Each row of a before or after table is a point. The points were changed in one or more steps. Then noise was added and the rows were shuffled. The steps act on columns, c1 being the first. Write out the steps. A step turns or swaps two columns, mirrors them in a line or flattens them onto one, adds a multiple of one to another, or multiplies or shifts one. Angles are multiples of 10 degrees, from the lower column toward the higher: turns from -170 to 170, lines from 10 to 170 but not 90. Use the fewest steps. Two steps may share a column if one is a turn and the other turns, adds or multiplies; they go together, in the order done. Otherwise the lowest column goes first.
In the rows, zero is written as 128.

Before (13 x 2)
[[142 146]
 [104 156]
 [118 135]
 [113 180]
 [134  75]
 [146 139]
 [123 157]
 [140 148]
 [149 113]
 [124 163]
 [114 133]
 [104 107]
 [185  95]]
After (13 x 2)
[[118 120]
 [185 181]
 [141 166]
 [146 164]
 [123 148]
 [112 157]
 [141 167]
 [125 158]
 [102 119]
 [114 112]
 [105  70]
 [148 143]
 [134  85]]
Steps: add 1.5 times c1 to c2

Before (13 x 3)
[[131 129 112]
 [181  80  97]
 [138 133 106]
 [142 140 108]
 [155 125 151]
 [138 146 118]
 [ 95  89 160]
 [170  94 109]
 [145 136 126]
 [185  72 107]
 [131  91 160]
 [134 107 155]
 [164  74  80]]
After (13 x 3)
[[128 121 178]
 [142  56 128]
 [131 117 107]
 [140 139 148]
 [150  71 135]
 [133 124 105]
 [129 129 162]
 [132 136 110]
 [152  72 148]
 [134 132 122]
 [117 118 177]
 [145  90 134]
 [130 119 116]]
Steps: multiply c1 by 0.4; turn c2 and c3 by -40 degrees

Before (12 x 6)
[[147 165 133 122 107 157]
 [138 113 108 104 139 116]
 [125 128 145  82 149 140]
 [146 134  99 128 112 151]
 [109 111 100 135 117 127]
 [152 106 152 129  97 137]
 [ 86 130 163 130 141 129]
 [123 155  99 101 149 158]
 [ 92 172 156 144  83 121]
 [ 88 118 109 141 112 154]
 [130 158 101 120 101 142]
 [132 127 126  79  99  93]]
After (12 x 6)
[[157 220 121 133 162 118]
 [135 129  83 145 120 106]
 [ 98 102 141 110 159 119]
 [ 97 134 130 164 120 120]
 [143 126  78 125 127 173]
 [163  74 129 153 158 140]
 [133 196 102  99 130  93]
 [120  85 135  99 135 135]
 [158 144 128  99 156 119]
 [140 203 118 101 159 135]
 [103 238 144 154 159 162]
 [148  91 104 108 112 130]]
Steps: shift c1 by 10; multiply c2 by 2.5; swap c3 and c4; turn c5 and c6 by -140 degrees

Before (14 x 8)
[[126 115 110 125 120 105 120 174]
 [156  93 123 140 179 166 118 160]
 [113 136 165 195 166 146 148 157]
 [174 121 148 108 129 150 145 135]
 [110  79 118 118 174  86 111 113]
 [151 152 120 113 162 102 123  82]
 [124 113 114 143  94 128 145 153]
 [141  79 166 150 151  80 137  91]
 [138  79 186 133 125 122 168 109]
 [156 130 135 166 119  94  91 103]
 [120  84 136 177 136 155 157 157]
 [152  98 115 103 148 103 178 151]
 [129 157 160 133 100  88  91 103]
 [109  94 118 175 165 100 169 104]]
After (14 x 8)
[[126 124 109 124 120 104 119 172]
 [158 128 135 166 120  93  90 105]
 [113 131 165 194 166 146 146 158]
 [138 108 187 133 127 120 169 109]
 [108 115 118 176 164  99 169 103]
 [155 114 123 140 179 166 119 159]
 [110 108 116 117 174  87 111 112]
 [128 140 160 130  99  87  92 103]
 [142 109 165 151 150  79 136  92]
 [175 125 148 110 128 151 144 134]
 [124 121 114 144  92 128 143 154]
 [119 109 138 177 136 156 158 157]
 [151 137 121 115 163 102 122  81]
 [152 117 115 101 148 102 180 151]]
Steps: multiply c2 by 0.4

Before (8 x 9)
[[109 130 140 108 169 130 179 122 135]
 [143 146 149 103  95 122 145 153 106]
 [109 113 135 110 121 114 128  94 133]
 [146 103 137 178 131 143 113 135 143]
 [155 106  84  91 180  59 123 132 147]
 [110 148  95 125 123 113 185 157 118]
 [120 104 141 122 111 151 140 148  93]
 [116 150  88  93 228 133 105 146 158]]
After (8 x 9)
[[110 149  95 125 137 114 186 155 122]
 [148 104 138 178 115 143 115 135 127]
 [121 103 141 122 165 152 141 148 118]
 [117 148  89  95  80 133 105 146 223]
 [144 148 149 104 155 123 146 151 101]
 [111 127 140 108 115 131 179 121 166]
 [108 111 134 108 124 115 127  94 119]
 [155 107  82  90 100  61 122 132 175]]
Steps: turn c5 and c9 by 100 degrees

Before (12 x 11)
[[127 156 131 133 157  86 144 117 125 111 112]
 [ 75 135 110 135 162 120  94 150 107 122  92]
 [118 106 105 117 137 138 104 101 161 141 103]
 [ 91 153 145 134 120  73 164 149 124 126 160]
 [106 128 100 113 128 110 151 109  89 101 127]
 [146 151 113 104 127 112 160 151 145 124  93]
 [ 94 167 131 101 100  86 133  89 139  98 132]
 [116 174 107  88 129 129 110  96 150 136 159]
 [ 97 143 154  62 116  81 109 112 130 162 162]
 [102 121 160  59 150 115 130 158 137 134 167]
 [121 139 105 122  91 136  93 100  94  89 148]
 [ 81 180 179 119  97 140 137 130 105 141 164]]
After (12 x 11)
[[ 85 133 109 135 162  97  77 150 105 123  78]
 [117 138 102 121  86 128  71 102  91  92 154]
 [128 152 144 140 124  59 143 146 128 124 173]
 [122 167 131  91 102  72 112  88 140 101 132]
 [116 107 104 115 139 136  85  98 160 139  93]
 [118 126  99 109 127 101 131 110  89  99 122]
 [ 83 177 179 115  99 115 114 131 107 143 177]
 [129 144 151  39 120  74  87 113 132 163 178]
 [116 172 107  76 126 119  89  93 155 138 169]
 [153 149 113  99 127 124 141 149 144 125  82]
 [150 156 130 135 157  92 123 121 126 109 108]
 [108 122 159  37 150 103 108 155 138 131 176]]
Steps: turn c1 and c6 by 30 degrees; multiply c4 by 1.3; shift c7 by -20; multiply c11 by 1.3

Before (12 x 12)
[[164  94 158  62 136  91 156 144 126 181 100 154]
 [ 99  93 132 128 102 115 142  95  88  80 130 145]
 [105  80 156  93 167 111 163 141 116 165 110 125]
 [117 118 165 119 106 125 190 128  96 139 143 132]
 [117 123  99 163 117 164 137  97 129 100 124 192]
 [141 160 109 147 148 139 111  82 153  90 166 177]
 [122 182 105 120 131 164  97 118 129  91 131 177]
 [ 95 118 133 136  95 151 110  80 136 125 140 153]
 [ 73 142  94 151 100  98 139 104 125 109 130 166]
 [139 122  81 122 116 106 135 161 161 128 109 108]
 [ 94  81 119 139 105 106 120 157 123 126 154 160]
 [131 112 156 103 130  93 152 172 177 128  90 135]]
After (12 x 12)
[[129  93 169  60 123 153 156 145 173 157  99 156]
 [128  80 147  95 169 153 163 140 155 157 111 125]
 [128 113 167 104 127 150 150 173 150  87  91 137]
 [129 119 142 121 126  78 136 161 147  99 108 108]
 [128 123  86 162  85 106 137  96 105 113 125 192]
 [126 118 138 120 104 164 191 130 120 160 145 131]
 [128 142 151 152  80  90 139 103 111 123 130 165]
 [129  82 147 138  90 116 120 156 123 131 154 160]
 [128  92 142 128  92 128 142  95  64 138 129 147]
 [127 118 106 134  83 137 111  80 130 119 142 151]
 [127 183  89 121 107 112  99 119  94 106 130 177]
 [128 159 114 147 123 113 111  82 107  87 166 176]]
Steps: multiply c1 by 0; turn c3 and c6 by 80 degrees; add -0.5 times c12 to c5; turn c9 and c10 by -60 degrees

Before (13 x 14)
[[ 91 148 135 138 113 130 143 142 133 154 141 128 129 129]
 [145 132 111 145 110 147 125 135  91 153 164 136 135 119]
 [146 143 100 141 114 139 200 127 123 131 133  68 144 121]
 [112 119 114 151 134 132 123 137 126 123 155 153 137 130]
 [140 124 128  97 133 149 131 133 137 128 125 152 149 133]
 [ 80 119 117 128 122 146 124 133 138 128 136 116 136 117]
 [146 120 116 144 114 136 134 139 133 150 124 139 137  64]
 [ 97 119 130 100 108 134 148 140 115 126 122 152 139 125]
 [150 116 135  76 124 141 157 120 127 135 132 156 121 106]
 [141 112 136 134 124 129 131 135 133 126 134 119 139 123]
 [135 125 136 144 212 121 120 134 108 125 127 127 149 125]
 [151 115 111 141 131 131 133 110  96 193 158 146 144 128]
 [141 115 107 146 132 145 128 139 128 131 123 123 120 131]]
After (13 x 14)
[[160 112 139 134 124 129 131 130 131 126 134 119 139 123]
 [145 125 120 144 211 122 120 143 143 125 128 126 149 125]
 [184 116 127  76 124 141 157 136 122 134 133 156 123 107]
 [ 89 119 123 151 135 133 123 114 137 124 156 153 137 131]
 [ 35 148 142 138 112 130 144 128 138 155 141 129 129 130]
 [171 133  94 144 111 147 126 128 152 153 164 136 135 119]
 [174 121 131 144 114 136 134 112 135 150 125 138 137  64]
 [  8 120 132 128 121 147 124 114 128 129 135 115 135 116]
 [161 115 122 146 132 146 128 107 138 131 124 124 121 131]
 [185 116  88 140 131 130 132 131 128 193 158 147 143 129]
 [ 51 119 124 100 109 135 148 132 145 126 123 153 139 125]
 [173 144 109 140 114 139 200 108 130 131 133  68 144 122]
 [159 124 138  98 134 149 132 121 127 127 124 151 148 133]]
Steps: multiply c1 by 2.5; turn c8 and c9 by 120 degrees; turn c3 and c8 by 60 degrees

Before (13 x 18)
[[146 131 131 155 165 130 103 100  96 124 133  86 128 113 159 112 152 155]
 [142 121 132 125 143 133 181 114  89 140 122 138 144 161 140 137 155 175]
 [122 213 131 144 117 142 111 174 123 151 119 101 124 115 136 131 116  96]
 [126 167  24 137 115 136  81 104  92 145 131 136 119 119 160 125 157 112]
 [109 114  94 146 121 104  93 105  95 118 130 134 131 114 125 111 147  98]
 [138 162 124 152 127 127 124  92 126 130 105 132 155 142 159 125  76 123]
 [115 193 129 139 137 133  90 134 145 142 120 132 132 139 133 159 150 100]
 [145 109 132 110 122  98  78 150  88 144 122 112 155 174 158 110 143  98]
 [124 111 114 146 115  35 106 103  86 133 118 136 153 147 139 120 151 164]
 [117 163 126  90 131  86  99 107  96 124 127  39 157 127 134 130 138  98]
 [112 112 120  99 166 145 118  93 179 249 125 136 109 111 143 108 154 185]
 [142 144 131 146 120 128 188 132 213 134 112 135 141 152 144 141 138  99]
 [209 114 124 138 152 115 101 100 109 125  71 129 137 146 137 123 102 109]]
After (13 x 18)
[[139 125 127 143 122 128 189 131 213 135 101 136 117 151 139 139 125 159]
 [114 150 126  90 132  86 101 106  93 128 100 173 213 126 145 133 131 150]
 [137 113 130 113 120 101  77 154  86 140 141 158 139 174 132 110 122 169]
 [109 163 129 136 135 137  90 132 141 143  74 132 125 140 147 161 134 147]
 [135 136 130 153 162 128 102 101  97 124 132 135 167 116  89 113 128 134]
 [133 120 132 125 147 134 183 113  87 140 130 140 116 159  87 137 125 106]
 [114 111 114 145 116  36 108 105  88 129 135 149 114 150  94 121 130 114]
 [107 114 119  98 166 146 116  95 176 249 139 107 122 111  76 103 134 103]
 [120 158  20 139 114 140  79 104  93 147  97 119 121 118 118 125 134 165]
 [152 133 124 154 128 128 122  89 121 129  84 155 120 141 113 123 121 155]
 [103 120  98 149 122 103  90 106  96 122 138 130 121 114 152 110 136 145]
 [128 173 132 142 120 148 107 169 124 151  55 130 155 115 147 132 134 154]
 [208  75 125 136 150 111 100  99 111 125 101 134 124 143 138 123 100 149]]
Steps: flatten c1 and c17 onto the line at 160 degrees; turn c2 and c11 by -50 degrees; turn c12 and c13 by -100 degrees; turn c15 and c18 by 130 degrees

Before (10 x 20)
[[170 137 156 148 116 118 160 121 126 113 109 104 140 130 135  99 116 121
  125 115]
 [132  94 191 140 153 122 129 147 103 121 158 123 118 111  99 184 121  92
  180 155]
 [ 92 127 129 174  90  77 171 123 112 121 101 101 140  87 108 100 120 169
  148 122]
 [164  76 135 119  82 157  89  92 178 171 144 144 149 119 132  95 109 172
  150 103]
 [142 158 168 114 126 133 169 109 148 119 103 120  81 159  83 107  97 103
   91 120]
 [175 157 156 131 114  91 113 103 162 160 110 122 101  81 132 100 129  99
  172 119]
 [102 153 155 177 150 146 156 155 155 113 103 153  89 129 137 142 106 147
  123 151]
 [148 107 141 127  92  86 109 119 191 168 116 138 139 142 162 141  91  96
   90 156]
 [142 160 154 126 108 131 155 156 137 132 132  99 110 126  80 114 112 153
  178 186]
 [ 99 139 183 152 155 100 153 101 170 124  92 110 147 159 100 124 111 111
  154 107]]
After (10 x 20)
[[159 156 185 154 153 123 157  97 169  95 109 108 158 150  99 123 109 127
  156 108]
 [105 175 153 132  81 137 128 102 161 131  89 122  85  91 129  98 129  94
  173 117]
 [108 139 153 125 116 155 138 153 139 137 128 100 113 133  82 112 111 163
  178 186]
 [ 92 155 144 125 116  91 128 121 187 140  82 137 143 139 164 141  91  90
   89 158]
 [ 76  77 136 120  99  97  73  93 179 164 101 142 146 113 135  95 107 148
  146 103]
 [157 127 157 175 148 157 145 156 153 103 129 152  92 141 139 142 103 156
  123 150]
 [110 139 158 149  88 131 157 124 123 106 131 105 140 125 138  98 116 137
  126 115]
 [100 173 127 176 170  98 147 122 115 104 122 102 127  86 107 102 121 185
  151 122]
 [126 138 168 117 117 155 173 109 147 105 122 123  90 174  85 106  97 127
   94 120]
 [150 119 192 142 119  92 145 142 102 151 149 123 118 114  99 184 118  99
  179 156]]
Steps: turn c1 and c5 by -100 degrees; turn c2 and c6 by 60 degrees; turn c7 and c18 by 30 degrees; turn c10 and c11 by -60 degrees; turn c13 and c14 by -20 degrees
